Rows are points. The window is the flat piece filled in between its corners: a triangle in 3 columns, a solid with four corners in 4, and so on. A path goes straight from each point to the next, and from the last back to the first. List the points from which the path goes on through the window.

Window (4 x 4):
-37	97	-33	0
-47	-39	-39	-23
-4	2	119	40
2	-35	-41	-41
Path:
(1): 17	-3	15	68
(2): -18	53	11	66
(3): -37	67	6	-54
(4): -16	23	23	-30
(5): 8	15	-1	43
(6): 30	-42	14	57
(7): -32	-13	107	-48
(8): -60	-3	30	-43
Through the window after points: 2, 8

Window (8 x 8):
-28	-55	15	18	-32	-45	-57	0
14	64	-37	-11	-38	-59	-62	7
-31	34	-95	80	7	9	59	-39
-10	-48	-46	-29	-119	-31	4	-38
51	-71	-39	-106	-62	-66	-83	-33
33	-6	-11	82	0	-32	89	-8
-116	-7	-40	-4	-14	-10	67	25
-25	77	53	-28	21	36	-82	22
Path:
(1): 7	-3	-11	21	-1	26	2	59
(2): 8	-31	-43	56	-56	13	17	71
(3): -49	17	-11	14	-9	-42	32	-30
(4): -69	7	-4	18	-23	-84	-6	-86
(5): -19	-6	-33	4	-22	31	55	63
(6): 23	-75	-45	-47	-66	-35	-56	37
(7): 23	-14	-6	-63	-39	-59	-54	-34
(8): -34	31	-5	-16	-2	-43	10	-41
(9): -13	-11	-67	28	-11	9	-20	59
(10): -14	-22	-36	-22	-41	-23	-47	35
(11): -32	25	5	-27	-20	-48	-33	-69
(12): -37	32	-9	11	-39	-62	22	-87
Through the window after points: 4, 12

Window (9 x 9):
-31	-15	-7	59	-31	-62	-15	31	-6
15	6	-36	28	11	-106	30	-53	-13
-78	11	46	3	-42	-33	60	12	11
29	-131	-72	-5	51	-17	92	-15	-14
-26	88	66	15	34	59	9	28	68
22	-173	-46	-81	41	-91	39	-9	-47
27	-47	-6	38	-60	-71	-3	-77	0
-123	-26	-7	-18	-19	-12	-8	-30	-52
-12	30	-33	-32	-26	12	31	35	35
Path:
(1): -47	-71	-41	2	0	-72	16	-78	57
(2): 49	-40	-10	29	-29	-42	30	-21	-42
(3): -5	-33	3	-15	-18	-33	34	-1	-31
(4): -62	-59	-12	-24	39	-59	36	-6	79
(5): -36	-18	-29	20	-20	-32	22	-29	59
(6): -5	-3	10	18	-10	-27	23	-12	-26
(7): 11	-61	-26	0	-1	-58	43	-16	-41
(8): -48	-98	-61	-15	4	-82	29	-60	66
(9): -51	-83	-19	-9	11	-86	-5	-19	37
(10): 13	-51	-11	-16	-11	-27	40	3	-64
(11): -19	12	9	8	-16	-9	13	15	-25
(12): -57	-1	-14	16	23	-31	12	-12	87
Through the window after points: 1, 3, 9, 11

Window (12 x 12):
-95	-138	-73	-37	29	3	-3	20	-7	-42	-22	14
90	-33	-57	44	22	16	-24	25	-70	-53	-28	-28
41	-38	-19	-21	5	34	-96	-48	-10	-20	34	-96
-17	-69	-12	-59	-47	-66	57	34	5	-19	51	-56
26	-71	11	71	47	-38	23	5	-20	-13	94	-121
-30	-47	-74	-100	44	40	31	-3	18	-84	0	2
-27	31	9	-20	62	6	11	58	-44	57	94	-4
5	9	-23	37	-35	51	-72	-10	38	6	-77	-18
61	-64	-13	2	91	49	-15	86	32	91	-31	6
-17	31	10	-62	12	-23	-27	33	-37	-86	-29	-26
35	5	-68	25	26	-11	-67	5	13	32	-75	-34
66	89	60	-24	19	-29	14	-20	-88	2	-24	-24
Path:
(1): 11	-11	-53	-8	24	9	14	40	-21	-16	-34	-134
(2): 3	-21	-9	-23	23	5	-4	26	-26	-2	3	-70
(3): 32	-48	-1	-13	30	1	-1	1	-11	-17	41	12
(4): 32	-32	-16	37	69	-76	-49	-59	11	-35	36	23
(5): 1	-16	-26	-22	-20	32	-2	28	-54	-26	13	-102
(6): -28	-94	-65	-43	-7	12	34	46	-36	-28	1	-88
(7): 15	-17	15	-9	1	-65	-11	-4	19	-19	26	36
(8): 48	-10	18	-12	21	-6	-34	-18	9	-3	50	30
Through the window after points: 6

Window (14 x 14):
51	-15	17	-30	28	-18	-4	-30	18	-2	-65	99	27	53
-21	65	-7	-23	-15	18	-21	-22	17	-80	-6	-36	26	5
15	-21	-33	-44	-66	-33	-18	55	-28	1	-40	-31	9	8
-42	-24	4	-68	47	-53	12	-21	43	-51	53	14	-53	3
-15	7	16	-50	-18	-74	16	32	88	-11	74	-32	76	27
-99	5	96	-19	16	-81	-85	-98	60	49	12	-29	-65	65
27	4	18	-22	-11	5	-62	151	-13	108	6	121	-21	46
-23	82	-12	-53	-20	-59	7	78	-11	51	-39	-26	5	5
-75	24	-6	13	26	-122	-78	-40	108	-69	-8	-3	-25	66
23	65	-43	11	-16	-11	-1	-86	-36	54	9	-64	7	16
-35	2	-1	40	78	-15	-61	-61	-46	-68	-25	-18	58	-9
9	-3	95	21	72	-44	-55	37	-2	-33	28	-23	-85	6
-37	-7	-19	-28	28	-5	-21	-62	70	59	-20	-120	11	46
-31	36	23	82	-13	11	44	-23	-46	35	-44	88	-25	55
Path:
(1): -3	53	24	-63	17	-16	-11	-34	-31	-3	-2	-22	11	113
(2): -18	17	56	-33	34	-35	-33	19	0	-10	13	4	-49	87
(3): -14	-13	42	37	26	-51	-61	0	37	28	13	-7	-34	-73
(4): -18	-9	14	10	22	-20	-20	-29	32	-2	0	-2	25	-47
(5): -26	32	-1	-26	24	-53	-28	3	-8	-24	-8	-12	8	61
(6): -11	7	-23	-57	-9	16	-13	21	-48	31	-15	-18	24	129
(7): 9	8	7	7	-6	-46	-36	18	19	16	-12	18	-10	-37
(8): -42	-13	15	65	36	-48	-35	-19	104	4	-4	40	-23	-64
Through the window after points: 2, 4, 6

Window (14 x 14):
-9	-4	-48	-20	-76	-63	55	-80	41	-43	-88	33	48	2
84	93	16	25	-45	81	-16	6	-14	-31	-53	21	37	28
-34	-69	-56	16	108	8	-34	13	-116	56	-29	24	35	10
-28	44	-12	4	28	13	-65	-71	8	-60	-21	45	-12	74
7	62	0	-44	-25	-38	-13	-30	-112	9	123	-20	27	-25
-33	44	6	23	107	-33	-17	47	-1	4	-8	-34	15	-10
28	-23	3	0	-25	-94	-73	-2	-11	0	23	37	-40	88
-31	-8	-19	20	-48	51	-49	-31	-78	42	14	16	-103	44
-104	-40	-82	-11	70	43	-64	40	15	-18	32	42	-17	-25
25	7	5	-32	-12	90	53	-27	14	-28	-18	12	-37	90
43	34	-52	-41	33	2	-95	21	88	92	-28	15	-1	-33
-15	-37	51	-37	-18	-67	11	-65	-73	-47	30	-23	23	-77
107	-6	-115	-13	-57	-12	36	-85	-2	-42	36	-56	34	-11
13	-4	5	-31	-53	67	-24	4	88	34	51	-106	8	73
Path:
(1): 9	13	-5	11	-14	12	-9	-38	41	20	45	-10	9	3
(2): 23	7	-36	-68	-11	12	-32	9	-39	-5	3	-42	2	28
(3): -9	53	-18	-72	29	-7	-50	3	-72	-62	-35	-38	-11	-1
(4): 12	12	-27	30	10	10	-18	-14	-8	31	0	51	-2	-1
(5): -30	-2	42	57	12	34	-10	-67	4	54	29	65	10	-29
(6): -10	-9	-66	-26	5	20	-44	12	-48	-8	-7	-10	-34	37
(7): 29	9	-31	-35	-31	9	-44	13	-46	-51	-58	-39	29	15
(8): 48	70	24	58	-11	37	5	-36	35	33	31	84	-7	45
Through the window after points: 1, 5, 7

Window (14 x 14):
-87	35	-70	-46	-78	49	68	65	-46	-28	72	37	36	-30
-104	54	38	4	35	-7	28	24	88	105	69	-39	-27	21
-64	-90	-2	22	84	-70	-12	52	-43	-49	21	-6	32	44
38	0	7	31	-47	-9	12	14	13	55	14	-3	-23	36
-19	-26	25	29	11	27	-97	62	-81	-3	56	34	14	-48
-29	33	-3	22	-14	-104	34	5	34	20	66	-55	122	114
51	-11	-52	-5	52	-11	3	12	8	-34	53	81	36	-20
-62	-57	11	-36	-35	-32	-56	93	-40	3	-104	-48	4	-49
-53	6	52	71	-26	-71	40	5	25	-49	25	-101	-7	-57
-71	-22	-4	55	-39	36	-21	29	-79	50	-42	41	44	-77
-74	-17	53	-53	-44	11	-29	-39	48	-27	-5	44	-23	39
35	-3	-13	-22	29	-72	27	-71	-60	-5	67	83	8	-25
4	58	71	-58	-9	-10	-2	18	-19	-12	-97	29	-47	33
-30	10	-62	-54	-43	22	5	7	-25	-65	-20	-75	49	63
Path:
(1): -29	31	-33	68	-36	-62	-61	2	-5	0	-4	78	-24	-16
(2): -66	41	-78	9	-1	-63	-67	-21	29	57	54	45	-4	5
(3): -14	-40	115	-9	-29	26	72	85	-61	-47	-30	-20	29	-18
(4): 33	-19	23	-18	-12	45	55	14	25	14	36	-89	101	-8
(5): -78	8	-21	-1	-25	-65	-32	10	-35	-47	-20	17	-32	16
(6): -24	42	-26	-2	-6	-47	-1	-2	9	12	7	-8	-8	53
(7): -42	-20	110	-15	-19	-17	25	47	-11	0	2	-7	110	15
(8): -58	-74	58	-7	14	36	8	15	-21	6	80	-7	9	-21
(9): -13	52	-40	16	-23	-39	-54	43	-34	-15	-21	-3	37	16
(10): -104	7	-40	4	-44	-33	-56	-6	1	-21	-16	33	-31	-14
(11): -6	-43	65	0	16	27	31	30	-38	21	4	5	60	8
(12): -16	-37	61	-54	14	-14	13	41	-26	10	19	-15	31	11
(13): -63	30	-39	39	-42	-24	-17	5	-5	12	-19	-18	-11	-10
(14): -109	75	-44	48	19	-29	-102	68	-18	-22	58	17	-13	67
(15): 16	-85	-2	-36	-34	4	89	-13	-3	-4	29	-1	64	-44
(16): -13	-21	38	-24	17	-2	5	24	-9	8	10	-24	13	14
Through the window after points: 4, 6, 8, 10

Window (14 x 14):
26	7	-35	-24	94	-22	66	-68	21	-38	17	-38	20	20
9	50	-26	4	-81	-11	-68	116	-47	-57	-26	-37	31	11
51	-54	-24	8	31	22	118	-29	-10	47	14	-33	54	34
-50	33	71	70	10	49	65	-77	47	27	-67	30	-25	35
-86	-53	56	43	-34	-33	19	-57	25	9	-36	4	-17	-30
44	4	16	-48	-74	51	-65	40	11	-38	22	2	-54	-44
-46	45	-82	-39	-70	70	-76	52	-63	-22	41	-46	39	-9
-21	-35	-26	-39	31	37	121	1	58	-33	10	-102	46	74
-8	-23	46	33	-9	53	-128	32	13	-10	-8	-21	16	-9
-18	0	-72	29	-15	-1	56	-42	102	46	-61	-40	43	22
-16	52	36	-65	-73	-2	-115	80	-1	11	54	19	35	9
21	47	39	-46	-50	10	-86	27	-39	24	14	-102	-24	-11
-10	20	-37	-12	-6	10	-63	107	-18	15	63	-40	-58	12
-20	4	10	-88	-17	31	-102	80	-45	14	-52	0	-23	-15
Path:
(1): 17	-19	8	-26	-56	-51	-31	-27	-29	7	36	24	-11	108
(2): -26	35	4	-29	-28	23	-14	37	8	11	3	-40	7	-29
(3): -47	38	-22	-32	10	40	-23	90	-3	15	10	-38	-4	-50
(4): 11	-2	-23	3	-40	10	-72	39	-18	-4	45	-31	-26	49
(5): -33	-16	-17	5	-89	-24	-30	-19	-22	-29	-3	-26	-39	92
(6): 33	20	37	-29	49	45	-5	55	41	14	-7	-30	28	-71
(7): -15	48	-14	4	-17	33	7	67	-3	-1	-6	-46	34	-36
(8): 4	-13	-24	-11	-56	-23	-59	38	-8	-30	-12	-24	-10	64
(9): -10	-58	-52	-15	-86	28	-113	38	-52	13	28	-15	-36	88
(10): -2	65	15	-51	1	-11	-10	80	11	-28	8	-64	36	-96
(11): -40	32	58	45	12	37	44	-27	42	24	-36	6	-7	-12
(12): -16	-5	3	18	-31	33	8	-66	1	3	-48	4	-19	102
Through the window after points: 3, 7, 11

Window (14 x 14):
-140	6	52	34	-27	-52	-83	-92	8	-73	5	35	-6	-52
26	118	59	-19	-26	-33	-24	-50	-60	-43	33	-72	-11	-26
12	-62	15	5	57	22	77	-60	-31	-60	-40	75	-26	-54
-1	-10	48	-63	-35	3	-9	-57	112	56	-5	-31	-6	-22
-70	-66	12	-43	11	28	-15	-5	34	-73	4	4	-34	67
26	66	77	-31	-54	21	76	-3	18	-8	10	69	75	-1
44	-27	67	-39	-16	68	-13	56	-10	51	-16	51	10	-53
53	106	36	-56	-67	-9	-62	-5	39	1	119	22	1	-42
21	-2	-70	0	-25	-9	50	53	-15	48	-55	14	-32	-40
69	-15	46	-99	-27	-68	-126	108	37	34	11	16	-6	65
2	-42	38	-5	-48	-17	51	-31	-18	-16	49	-26	36	34
56	-55	-34	18	-29	45	-12	-96	31	-63	-83	-48	35	81
-35	60	15	40	-3	0	48	-109	-10	-9	85	2	-6	106
-33	32	-41	-55	38	0	8	6	54	80	46	25	48	-60
Path:
(1): -57	-24	10	-99	-71	-8	2	-43	-39	34	0	31	-17	46
(2): 5	26	-53	-73	-33	3	-18	-43	-87	17	-2	26	-47	44
(3): 3	-35	88	39	19	4	38	-32	85	-39	-13	-12	38	-34
(4): -5	-35	14	63	25	-17	-27	66	76	20	36	-76	24	24
(5): 3	36	21	-57	-58	-8	-15	-28	1	6	10	23	0	-4
(6): -12	-48	8	-68	-50	27	5	-30	-25	14	-5	23	-2	14
(7): 12	18	51	55	40	-3	-1	-4	88	-33	20	44	18	-25
(8): 5	-28	11	59	-1	17	-7	-12	31	-29	-25	-10	4	-23
(9): 14	23	9	-131	-40	3	28	-120	-13	-25	-6	40	39	72
(10): 1	10	-14	-87	-32	19	-26	-67	6	-11	-8	36	30	-16
(11): 8	2	41	40	9	-2	18	16	55	16	9	-25	-24	12
(12): 3	19	44	43	-15	-26	-10	21	29	-40	27	17	49	-38
(13): 6	-23	-14	-124	-22	13	-40	-86	-13	36	-12	-46	-68	74
(14): -6	14	30	-112	-43	-26	-11	-36	-12	-17	-10	41	-16	4
(15): 10	-8	30	94	-8	28	-2	24	62	6	25	-30	55	-40
(16): -19	-6	43	19	-10	-22	-22	-25	24	-44	27	-2	15	-6
Through the window after points: 8, 16

Window (14 x 14):
-98	-9	61	20	13	17	32	-23	14	104	-57	14	21	-12
-38	-51	42	-14	-11	11	-30	-61	-25	-45	60	-43	22	-2
61	29	-27	28	-105	-7	-49	-42	10	-32	39	31	45	11
29	87	-17	7	-12	-20	-113	-34	-83	43	-16	-11	13	-11
38	40	-23	19	-48	8	-71	32	4	10	123	-50	59	37
-75	-73	58	86	-16	-43	-42	5	44	-59	21	63	-26	91
3	8	-26	-49	38	23	9	23	59	122	-34	-29	-44	-50
47	109	2	34	6	-24	11	82	77	1	-103	49	25	-27
-47	-46	-51	-30	-24	-11	-10	100	-16	28	44	20	82	-40
-24	45	-41	-126	41	-56	87	12	22	71	14	15	-19	-22
22	-23	39	27	9	-57	-29	-82	39	-9	-65	-2	21	95
23	-6	-25	65	27	62	51	70	-17	63	23	-14	-30	11
-18	-48	50	-13	44	11	3	56	-40	78	66	58	26	-47
-38	-48	-22	62	18	-70	39	-4	78	-8	48	10	19	-4
Path:
(1): -44	52	-29	-14	47	31	-7	-19	3	11	-1	31	35	-10
(2): -58	35	-41	-10	70	48	15	24	40	-12	56	37	39	16
(3): 71	-8	19	38	-81	-59	-37	36	8	71	-12	-47	-3	-15
(4): -38	-8	24	10	-29	-26	0	2	-13	55	-10	-32	-1	-8
(5): 0	49	-20	-3	69	28	-27	-17	30	42	-14	74	44	-3
(6): -51	-39	-42	-13	9	66	-94	-40	21	-13	12	30	25	90
(7): 42	23	41	21	3	-82	67	58	-12	41	49	-14	7	-85
(8): 27	3	9	-15	-22	-48	6	5	0	37	9	-14	-33	-30
(9): -78	-16	-2	0	63	51	-5	-2	45	46	20	21	74	35
(10): -20	-8	-17	40	103	30	-37	-26	56	19	34	37	18	40
(11): -35	-21	22	-6	-55	-22	11	4	-17	56	23	-21	14	-13
(12): 66	-32	27	35	-100	-101	-30	20	29	22	-21	-58	-20	46
Through the window after points: 2, 4, 8
